Every row gives one point. Each copy is the shape, with its points in the same order, stretched, turned, moved and blurred by noise. Is it also mirrored, or only turned?
In the rows, zero is written as 128.

Shape (7 x 2):
[[169 148]
 [112 100]
 [131 199]
 [ 95  68]
 [168 139]
 [108  66]
 [ 54 125]]
Copy 1 (7 x 2):
[[166 137]
 [ 91 128]
 [158 195]
 [ 61 111]
 [156 132]
 [ 76  99]
 [ 55 172]]
Copy 1 is: only turned
Copy 2 (7 x 2):
[[ 85 133]
 [142  94]
 [115 187]
 [163  65]
 [ 88 119]
 [149  62]
 [193 122]]
Copy 2 is: mirrored
Copy 3 (7 x 2):
[[175  89]
 [ 93 118]
 [185 149]
 [ 56 114]
 [163  85]
 [ 60 109]
 [ 70 186]]
Copy 3 is: only turned

Shape (8 x 3):
[[172 186 130]
 [160  80 135]
 [ 76 148 153]
 [188 197 132]
 [ 79  57  89]
 [137 128 188]
 [ 50 150 136]
 [150 113 160]]
Copy 1 (8 x 3):
[[130 163 200]
 [150 107 105]
 [ 86 194 114]
 [145 158 215]
 [ 73  89  74]
 [155 180 110]
 [ 58 187 110]
 [159 151 117]]
Copy 1 is: mirrored
Copy 2 (8 x 3):
[[177 140 160]
 [ 99 182  64]
 [ 93 115 144]
 [204 146 156]
 [ 52 115  33]
 [104 181 142]
 [ 75  86 145]
 [117 171 111]]
Copy 2 is: mirrored
Copy 3 (8 x 3):
[[189 145 131]
 [131  70 101]
 [107 160 182]
 [208 143 135]
 [ 59 137  88]
 [152  97 180]
 [ 85 188 157]
 [147  92 144]]
Copy 3 is: only turned
Copy 4 (8 x 3):
[[208 131  80]
 [134 176 169]
 [ 97  95 111]
 [230 136  79]
 [ 38 169 123]
 [153 116 160]
 [ 76  81  93]
 [147 143 150]]
Copy 4 is: mirrored

Shape (12 x 6):
[[107 162 150  55 111 136]
 [126 100 122 149 126 119]
 [123 137 130  73  93 192]
 [164 179 138 146 161 127]
 [173 102 152 103 159  87]
 [ 80 182  65  60 152 157]
 [156 113 141 158 155 139]
 [130 179 196  84 146 146]
 [158 114 108 196 153 153]
 [118  91 151 157 118 100]
 [ 74  99  86 118 130 131]
 [121 173 136 125  71 148]]
Copy 1 (12 x 6):
[[127 130 228  77 146 133]
 [134 114 119 141 138 136]
 [120 138 184  50 137 183]
 [173 191 165 163 138 138]
 [214 109 150 126 134  92]
 [ 98 177 186  78 239 132]
 [174 136 126 154 133 164]
 [178 144 249 121 131 161]
 [158 157  84 167 138 174]
 [139  86 134 160 115 131]
 [ 92 102 129 118 194 138]
 [ 88 161 185 112  98 158]]
Copy 1 is: only turned
Copy 2 (12 x 6):
[[117 187 131  63 105 155]
 [119 109 118 144 121 118]
 [127 154  94  86  84 174]
 [179 154 148 155 166 165]
 [138 109 166  90 173 128]
 [ 73 218  60 119 150 177]
 [149  94 151 160 134 154]
 [143 178 191  87 122 190]
 [166  95 109 199 141 155]
 [115 113 158 138  98  90]
 [ 61 140  87 139 118 115]
 [165 182 110 129  76 133]]
Copy 2 is: only turned
Copy 3 (12 x 6):
[[116 131 143  76 123 177]
 [ 98 124 110 136 149 100]
 [130 119 106 112 123 200]
 [154 176 149 143 125 119]
 [156 130 136  87 154  89]
 [116 128 107  98  36 175]
 [140 124 132 158 149 111]
 [146 131 180 108 131 166]
 [125 135 104 189 142 102]
 [ 81 124 128 123 166  93]
 [ 82 103  97 125  96 118]
 [ 97 178 119 122 139 186]]
Copy 3 is: mirrored
Copy 4 (12 x 6):
[[126 120 139  48 125  97]
 [119 115  99 152 118 118]
 [162  96 102  54 155 123]
 [128 123 177 128 121 161]
 [ 97  70 149 143 114  98]
 [ 70 142 120  28 157 148]
 [133 101 135 159 139 133]
 [144 120 190  75 142 101]
 [140 112 114 184 143 173]
 [127 121 104 166 108  92]
 [ 82 137  73 114 145 111]
 [173 139 117  84 103 138]]
Copy 4 is: mirrored

Shape (11 x 8):
[[123 143 123 171 162 115 156 106]
 [ 94 178  71 133 174 124 165 144]
 [165 112 127 148  70 212  93 145]
 [123 110  74 177 162 152 147 178]
 [100 131 155 134 152 144 125 163]
 [159 108 161 175 135 177 117 135]
 [181 102  47  72 203  78  51 161]
 [150  65 139 126 104 182 112  88]
 [196 152  37  86 179  67 177 207]
 [135 116 143 192  64 155 103 125]
 [ 70  88 130 165 112 138 144 176]]
Copy 1 (11 x 8):
[[147 130 149 144 127  63 119 107]
 [106 163 130 161 170  55 160 128]
 [162 107 165 147 123 204 196  31]
 [127 117 102 158 118  76 195  68]
 [109  99 147 124 138 107 173 137]
 [181  91 152 128 108 132 169  79]
 [122 113   7 156 202 133  87 131]
 [155  98 156  98 144 150 143  24]
 [111 226  29 135 143  94 117 143]
 [132  91 183 166  88 163 149  43]
 [ 66  86 152 129  99  98 183  75]]
Copy 1 is: only turned
Copy 2 (11 x 8):
[[139 169 106 142 147  99 156 108]
 [134 170 140  98 141 133 192 109]
 [146 124 144 147 120 212  84 188]
 [123 174 101 132 103 158 199 165]
 [139 158 166 166  94 142 177 134]
 [156 170 126 171 111 148 126 166]
 [ 81 174 132  53  36 129 127 146]
 [160 122 114 154  88 175  80 114]
 [124 141 122  31 102  95 191 192]
 [104 120 110 181 150 165 103 158]
 [103 120 119 188  92 165 203 131]]
Copy 2 is: mirrored
Copy 3 (11 x 8):
[[123 163  99 162 150 154 143 119]
 [ 51 138 111 148 138 162 125  54]
 [164 114 163 114 120 164  23 154]
 [ 98 113 118 160 120 213 103 136]
 [101 138 165 161 147 149 101 150]
 [160 136 148 160 152 174  82 162]
 [140  48 203 157  89 199 223 103]
 [175  93 161  92 140 164  99 174]
 [115 181 170 131  95 239 208  50]
 [177 152 119 149 108 144  38 179]
 [ 94 133 133 148 106 165  82 198]]
Copy 3 is: mirrored

Shape (15 x 11):
[[106 115  79 129 131 122  96 135 150 107 145]
 [139 125 109 137 105 118 111  84 126 138  96]
 [161 117 152 106  84 162 102 149 134 136 122]
 [ 74 123 148 137 109 142 160 148 128 112 133]
 [135 139  61 139 135 132 149 136 106  93 141]
 [157 139 149 119 104 122 104 169 118  61 126]
 [164 136 146 109 174 117 105 151 151 131 115]
 [138  67 110 129 106 121 122 154 148 142 136]
 [161 133 156  76 132 129 126 107 111 135 134]
 [152 130 149 124  83 117 127 169  27 142 119]
 [148 128 146   7 111 122 102 109 153 142  89]
 [113 138 156 131 100 147  96 134 132 128 135]
 [106  77 141 131 103 182 109 144 151 139 112]
 [157  97 141 120  84 118  99 163 147 136 140]
 [ 93 137  65 144  85 121 143 140 151 130 128]]
Copy 1 (15 x 11):
[[117  83  92 127 130 136 127 165 188 121 107]
 [133 129 155 113 136 161 143 107 149 154  90]
 [152 183 116 103 130 152  81 111 126 130 111]
 [136 131 123 176 132 103 132 127 106  94  94]
 [172  77 102 160  99 105 131 116 167  97 128]
 [195 126  97 102 130 121  92 149 117  83 117]
 [133 113 103  82 135 120 119 142 129 178 159]
 [137 152 102 144 115 170 126 156 159 162 114]
 [141 152 155 103 152 132 108 108 139 135 158]
 [209 196 167 132  82  79  96 132 118 107 112]
 [115 202 129  60 189 147 143 114 201 158 167]
 [127 138 133 116 145 123  90 130 127 119  87]
 [ 92 149 102 129 107 157 119 136 133 130  90]
 [164 174 109 116 135 162  83 154 145 157 109]
 [149 120 109 168 129 128 136 117 182 139  73]]
Copy 1 is: only turned
Copy 2 (15 x 11):
[[146 120  85 138 134 160 146 150 111 108 149]
 [133 110 131 138 101 155 113  89 112 172 139]
 [142  70 134  87 131 152 133  98 159 166 135]
 [123 112 144 102 149 127 151 139 126  66 158]
 [152  99 103 159 133 130  95 163 127 107 132]
 [133  99 121  76  94 157 110 161 135 153 186]
 [185 129 119 112  94 113 145 129 126 190 136]
 [134  74  87 111 125 122 150 121 132 125 120]
 [171 133 129  96 102 135 109  97 155 162 121]
 [111  60 186  92 113 150 104 130 181 139  84]
 [199 107 128  88  60 166 152  38 168 165 155]
 [120 118 144  98 143 159 152 117 138 140 154]
 [144  67 138  94 155 149 168  98 119 117 133]
 [119  83  96  87 118 136 149 123 155 154 145]
 [121  95 112 171 138 149 144 132 141  89 169]]
Copy 2 is: mirrored
Copy 3 (15 x 11):
[[127 138  91 152 127  97 134 155  85 105 139]
 [155 136  96  95 121 119 128 102 126 139 126]
 [ 92 137 127 105 139 141 170 119 131 169 113]
 [140  98 167 166 132 107 183 130  93  91 104]
 [137 150 134 150  82 118 100 136  65 113 138]
 [ 97 185 148 118 148 142 100 154 120 135 100]
 [ 85 147  96 138 111 140 109 127 152 115 112]
 [133 107 116 163 135 105 152 152 127 168 126]
 [115 150 106 136 126 175 138  83 121 143 110]
 [138 195 192 141 131 124 135 101 156 168 131]
 [107 169  43 120 118 176 175 107 123 142  66]
 [111 130 136 119 153 126 176 116 123 116 133]
 [108  92 122 130 142  86 186 112 111 152 112]
 [113 132 128 136 151 132 160 150 146 168 124]
 [164 113 113 140  90 102 180 163  87  98 139]]
Copy 3 is: only turned
